Every row gives one point. Each copy is the shape, with its points in the same order, turned, moved and blurred by noise. Say if it was mirrored as well.

Shape (7 x 2):
[[-0.36  0.19]
 [ 0.90 -0.28]
 [-0.29 -0.20]
 [-0.02  0.35]
 [-0.28 -0.08]
 [-0.10  0.18]
 [-0.41  0.07]]
Copy 1 (7 x 2):
[[-0.04  0.43]
 [-0.28 -0.95]
 [-0.36  0.28]
 [ 0.17  0.03]
 [-0.26  0.23]
 [ 0.01  0.12]
 [-0.15  0.38]]
Copy 1 is: only turned
Copy 2 (7 x 2):
[[-0.32 -0.41]
 [ 1.00 -0.23]
 [-0.19  0.05]
 [-0.05 -0.60]
 [-0.11 -0.10]
 [ 0.01 -0.44]
 [-0.41 -0.29]]
Copy 2 is: mirrored
Copy 3, 7 rows:
[[-0.33 -0.12]
 [ 1.01  0.19]
 [-0.01 -0.41]
 [-0.15  0.20]
 [-0.03 -0.32]
 [-0.08  0.02]
 [-0.26 -0.23]]
Copy 3 is: only turned

Shape (8 x 3):
[[ 0.18  0.35 -0.15]
 [ 0.32  0.18 -0.40]
 [ 0.33 -1.01 -0.13]
 [-0.63  0.28  0.05]
 [ 0.37 -0.68 -0.26]
 [ 0.24  0.48 -0.02]
 [ 0.28 -0.07  0.09]
 [-0.04 -0.05 -0.24]]
Copy 1:
[[ 0.30  0.23 -0.31]
 [ 0.01  0.41 -0.34]
 [-0.72  0.01  0.56]
 [ 0.37 -0.59 -0.48]
 [-0.54  0.15  0.30]
 [ 0.48  0.25 -0.26]
 [ 0.14  0.14  0.15]
 [-0.09 -0.04 -0.24]]
Copy 1 is: mirrored
Copy 2:
[[ 0.10  0.44 -0.10]
 [-0.25  0.38 -0.04]
 [-0.51 -0.76  0.23]
 [ 0.72  0.10 -0.53]
 [-0.49 -0.43  0.05]
 [ 0.21  0.54  0.06]
 [ 0.08  0.03  0.18]
 [ 0.00  0.02 -0.25]]
Copy 2 is: mirrored

Shape, 9 rows:
[[ 0.22 -0.25 -0.06]
 [ 0.24  0.26  0.83]
 [ 0.17 -0.56  0.17]
 [-0.47  0.26 -0.56]
 [ 0.55 -0.20  0.37]
 [ 0.02  0.46 -0.20]
 [-0.17  0.05 -0.08]
 [ 0.30 -0.58  0.13]
 [-0.14  0.26 -0.22]]
Copy 1:
[[ 0.34 -0.24 -0.07]
 [-0.46 -0.14 -0.73]
 [ 0.20 -0.60 -0.05]
 [ 0.18  0.53  0.54]
 [ 0.20 -0.43 -0.57]
 [ 0.16  0.46 -0.11]
 [ 0.07  0.11  0.12]
 [ 0.32 -0.61 -0.10]
 [ 0.12  0.32  0.11]]
Copy 1 is: mirrored
Copy 2:
[[-0.13 -0.10 -0.35]
 [-0.04 -0.33  0.68]
 [-0.20 -0.46 -0.38]
 [-0.74  0.63 -0.33]
 [ 0.25 -0.42  0.07]
 [-0.25  0.46  0.06]
 [-0.47  0.15 -0.13]
 [-0.06 -0.56 -0.34]
 [-0.42  0.38 -0.03]]
Copy 2 is: only turned
Copy 3, 9 rows:
[[ 0.10 -0.30  0.31]
 [-0.83  0.18 -0.03]
 [-0.18 -0.52  0.40]
 [ 0.70 -0.08 -0.42]
 [-0.37 -0.08  0.58]
 [ 0.25  0.26 -0.16]
 [ 0.15 -0.15 -0.14]
 [-0.10 -0.46  0.53]
 [ 0.30  0.03 -0.21]]
Copy 3 is: only turned

Shape:
[[ 0.70  0.30 -0.23  0.11]
 [-0.38  0.36 -0.40  0.58]
 [-0.06  0.49 -0.14 -0.24]
 [-0.31 -0.42  0.08 -0.04]
 [ 0.41  0.59  0.19  0.08]
 [ 0.08  0.08  0.53  0.37]
 [-0.44 -0.39 -0.35  0.42]
 [-0.32  0.24  0.46 -0.06]
 [-0.14 -0.44  0.24 -0.55]]
Copy 1, 9 rows:
[[-0.59  0.05 -0.39  0.53]
 [ 0.41  0.59 -0.40  0.17]
 [-0.20  0.44  0.21 -0.03]
 [ 0.26 -0.36 -0.08 -0.28]
 [-0.29  0.11  0.20  0.66]
 [ 0.28 -0.33  0.11  0.50]
 [ 0.46 -0.04 -0.58 -0.24]
 [ 0.21 -0.05  0.47  0.03]
 [-0.13 -0.53  0.13 -0.45]]
Copy 1 is: mirrored
Copy 2, 9 rows:
[[ 0.39  0.60  0.49 -0.16]
 [ 0.57 -0.11 -0.24  0.49]
 [ 0.23  0.48 -0.32 -0.17]
 [-0.07 -0.44 -0.12 -0.34]
 [-0.02  0.70  0.19  0.07]
 [-0.33  0.03  0.26  0.22]
 [ 0.41 -0.66 -0.06 -0.01]
 [-0.37  0.08 -0.32  0.04]
 [-0.31 -0.21 -0.17 -0.78]]
Copy 2 is: only turned
Copy 3 (9 x 4):
[[ 0.28 -0.38 -0.42 -0.06]
 [-0.10  0.71 -0.47  0.23]
 [-0.15  0.03 -0.25 -0.30]
 [ 0.00  0.16  0.58  0.29]
 [ 0.40  0.01 -0.33 -0.45]
 [ 0.72  0.34  0.23 -0.14]
 [-0.13  0.22  0.20  0.66]
 [-0.03  0.47  0.35 -0.36]
 [-0.14 -0.26  0.78 -0.10]]
Copy 3 is: only turned

Shape:
[[ 0.10 -0.26  0.19  0.16 -0.13 -0.02]
 [ 0.87 -0.15  0.18  0.10  0.42 -0.11]
 [ 0.14  0.40 -0.35  0.82 -0.44 -0.13]
 [-0.24 -0.30 -0.01  0.28 -0.32  0.59]
 [ 0.12  0.14  0.05 -0.11  0.32  0.42]
 [-0.27 -0.16  0.58 -0.61  0.00  0.71]
 [-0.37 -0.22 -0.13 -0.11 -0.06 -0.20]
 [ 0.05 -0.05 -0.21 -0.05 -0.13  0.08]
 [ 0.09  0.52 -0.47  0.09 -0.18  0.02]
 [-0.41 -0.14 -0.17  0.86  0.16 -0.24]
 [-0.49 -0.37 -0.56  0.21  0.24  0.16]
 [-0.17  0.38 -0.04 -0.75 -0.01 -0.66]]
Copy 1 (12 x 6):
[[-0.04  0.15 -0.05  0.33 -0.14 -0.04]
 [-0.34  0.69 -0.54 -0.08  0.13  0.14]
 [ 0.76  0.29 -0.27 -0.07 -0.70 -0.40]
 [ 0.37 -0.36 -0.27  0.69 -0.12 -0.08]
 [ 0.14 -0.15 -0.41  0.10  0.04  0.50]
 [-0.26 -0.54 -0.05  0.72 -0.05  0.87]
 [-0.03 -0.33  0.24 -0.03 -0.11 -0.07]
 [ 0.03 -0.22 -0.25  0.04 -0.26  0.01]
 [ 0.39 -0.11 -0.36 -0.37 -0.58  0.10]
 [ 0.70  0.11  0.24  0.03  0.21 -0.46]
 [ 0.37 -0.61 -0.09 -0.02  0.29 -0.32]
 [-0.40 -0.26  0.45 -0.65 -0.53  0.43]]
Copy 1 is: mirrored
Copy 2, 12 rows:
[[-0.01  0.38  0.07  0.23  0.25  0.23]
 [ 0.41  0.38  0.08  0.08  0.59 -0.53]
 [ 0.16 -0.06 -0.35  1.10  0.13  0.08]
 [ 0.01 -0.07 -0.32  0.23  0.25  0.71]
 [ 0.29  0.11 -0.21 -0.23 -0.10 -0.01]
 [ 0.07  0.59 -0.16 -0.68 -0.29  0.71]
 [-0.49  0.02  0.13  0.11 -0.10  0.33]
 [-0.22  0.07 -0.29  0.15  0.13  0.08]
 [-0.04 -0.10 -0.61  0.53 -0.28 -0.15]
 [ 0.04 -0.47  0.41  0.72  0.12  0.29]
 [-0.36 -0.61  0.06  0.02  0.14  0.39]
 [-0.66  0.47  0.09  0.06 -0.71 -0.41]]
Copy 2 is: mirrored
Copy 3 (12 x 6):
[[-0.04 -0.19  0.11 -0.18  0.07 -0.27]
 [ 0.87 -0.42  0.09 -0.22 -0.02 -0.31]
 [ 0.00  0.44 -0.75 -0.28 -0.06 -0.55]
 [-0.56 -0.29 -0.14  0.31  0.15 -0.42]
 [ 0.24 -0.27 -0.08  0.47 -0.02  0.06]
 [-0.34 -0.80  0.28  0.46  0.01  0.45]
 [-0.17  0.22  0.25  0.06  0.35  0.04]
 [ 0.06 -0.02 -0.18  0.09  0.33 -0.10]
 [ 0.17  0.31 -0.65  0.12  0.18  0.02]
 [-0.08  0.64  0.08  0.09 -0.19 -0.71]
 [-0.14  0.36  0.17  0.58  0.46 -0.45]
 [ 0.28  0.37  0.16 -0.24  0.34  0.85]]
Copy 3 is: only turned
Copy 4 (12 x 6):
[[ 0.02 -0.20  0.03 -0.06 -0.26  0.20]
 [ 0.37  0.35 -0.09 -0.39 -0.11 -0.34]
 [ 0.06 -0.40 -0.81  0.60 -0.32 -0.11]
 [ 0.21 -0.40  0.20  0.48 -0.08  0.60]
 [ 0.09  0.07  0.21  0.18  0.41  0.04]
 [-0.19 -0.15  1.06  0.16  0.28  0.31]
 [-0.46 -0.18 -0.09 -0.03  0.02  0.51]
 [-0.18  0.05 -0.09  0.24 -0.04  0.27]
 [-0.28  0.08 -0.44  0.63  0.11 -0.04]
 [ 0.08 -0.74 -0.74 -0.09  0.09  0.39]
 [-0.04 -0.16 -0.38  0.13  0.39  0.92]
 [-1.15  0.23 -0.08 -0.10  0.12 -0.12]]
Copy 4 is: only turned

Shape (13 x 8):
[[-0.55  0.08 -0.28 -0.18 -0.42 -0.36  0.79 -0.54]
 [ 0.36  0.11  0.50 -0.56 -0.08  0.46 -0.49  0.10]
 [-0.48 -0.01 -0.68  0.14 -0.39 -0.12  0.19  0.00]
 [-0.41  0.34 -0.42  0.06  0.06 -0.52  0.28 -0.04]
 [ 0.44 -0.55  0.44 -0.46  0.02  0.14 -0.38  0.11]
 [ 0.01 -0.09  0.41 -0.05 -0.08  0.64 -0.14 -0.17]
 [-0.17  0.25 -0.18  0.26  0.38 -0.36  0.45  0.24]
 [ 0.72 -0.30  0.18 -0.29  0.19  0.48 -0.38 -0.41]
 [ 0.01 -0.26  0.34 -0.19 -0.17  0.31 -0.50 -0.84]
 [-0.28 -0.35  0.36  0.16 -0.52  0.01  0.00 -0.54]
 [ 0.18 -0.18  0.27 -0.11  0.14  0.02 -0.40 -0.02]
 [ 0.38  0.07  0.42 -0.27 -0.06  0.08 -0.62 -0.15]
 [ 0.08  0.12 -0.12  0.30 -0.61 -0.22  0.35 -0.36]]
Copy 1 (13 x 8):
[[ 0.46 -0.06  0.68  0.40 -0.06 -0.84 -0.28  0.52]
 [-0.24 -0.61  0.24 -0.50 -0.10  0.56  0.24  0.01]
 [ 0.25  0.00  0.08 -0.15 -0.62 -0.88 -0.01  0.43]
 [ 0.40  0.37  0.24 -0.05 -0.45 -0.39 -0.42  0.41]
 [-0.49 -0.16  0.49 -0.48 -0.03  0.23  0.39 -0.37]
 [-0.33 -0.39  0.03 -0.02  0.03  0.16  0.45  0.37]
 [ 0.31  0.72  0.02 -0.18 -0.14 -0.26 -0.17  0.43]
 [-0.64 -0.42 -0.11 -0.08  0.17  0.20  0.10 -0.43]
 [-0.68 -0.57  0.32  0.43 -0.32  0.09  0.12 -0.06]
 [-0.16 -0.16  0.52  0.52 -0.38 -0.21  0.49  0.15]
 [-0.43  0.02  0.21 -0.18 -0.23  0.30  0.17 -0.10]
 [-0.27 -0.31  0.20 -0.14 -0.28  0.53  0.14 -0.23]
 [ 0.51 -0.02  0.20  0.42 -0.27 -0.44  0.18 -0.04]]
Copy 1 is: mirrored
Copy 2:
[[ 0.01 -0.22  0.59  0.29 -0.30 -0.51  0.62 -0.15]
 [ 0.09 -0.26 -0.11 -0.68  0.75  0.68  0.02 -0.26]
 [-0.65  0.03  0.08  0.07 -0.28 -0.46  0.33 -0.06]
 [-0.33  0.07  0.32  0.35  0.19 -0.69  0.05 -0.22]
 [ 0.29 -0.32 -0.61 -0.34  0.45  0.62  0.12 -0.13]
 [ 0.02 -0.04  0.21 -0.41  0.12  0.83  0.07 -0.20]
 [-0.17  0.00  0.37  0.45  0.23 -0.30 -0.41  0.11]
 [ 0.52  0.36 -0.27 -0.44  0.25  0.81  0.16  0.00]
 [ 0.37  0.22 -0.17 -0.41 -0.18  0.57  0.34 -0.69]
 [ 0.11 -0.33  0.05 -0.25 -0.62  0.19  0.32 -0.45]
 [ 0.09 -0.05 -0.24 -0.18  0.32  0.37 -0.12 -0.20]
 [ 0.22 -0.03 -0.31 -0.58  0.43  0.39 -0.06 -0.47]
 [ 0.04 -0.12  0.30 -0.27 -0.47 -0.34  0.17 -0.06]]
Copy 2 is: only turned
Copy 3, 13 rows:
[[-0.06  0.84  0.11  0.70 -0.25 -0.47 -0.51 -0.12]
 [ 0.25 -0.97  0.50 -0.30  0.36  0.02 -0.40  0.20]
 [-0.13  0.46 -0.50  0.02 -0.09 -0.42 -0.33 -0.01]
 [-0.38  0.52 -0.19  0.37  0.43 -0.46 -0.18  0.09]
 [ 0.67 -0.69  0.32 -0.35  0.15 -0.19 -0.03  0.05]
 [ 0.01 -0.65  0.09 -0.06 -0.04  0.07 -0.32 -0.28]
 [-0.32  0.17 -0.18  0.41  0.23 -0.28  0.40  0.27]
 [ 0.67 -0.66  0.25 -0.24  0.38  0.45 -0.10 -0.15]
 [ 0.48 -0.35  0.39 -0.12  0.24  0.10 -0.64 -0.80]
 [ 0.16  0.12  0.33 -0.10 -0.14 -0.22 -0.30 -0.68]
 [ 0.26 -0.47  0.11 -0.27  0.49 -0.18 -0.06 -0.17]
 [ 0.09 -0.55  0.50 -0.37  0.50  0.10 -0.36 -0.07]
 [-0.23  0.67  0.33 -0.05 -0.10  0.07 -0.34 -0.10]]
Copy 3 is: mirrored
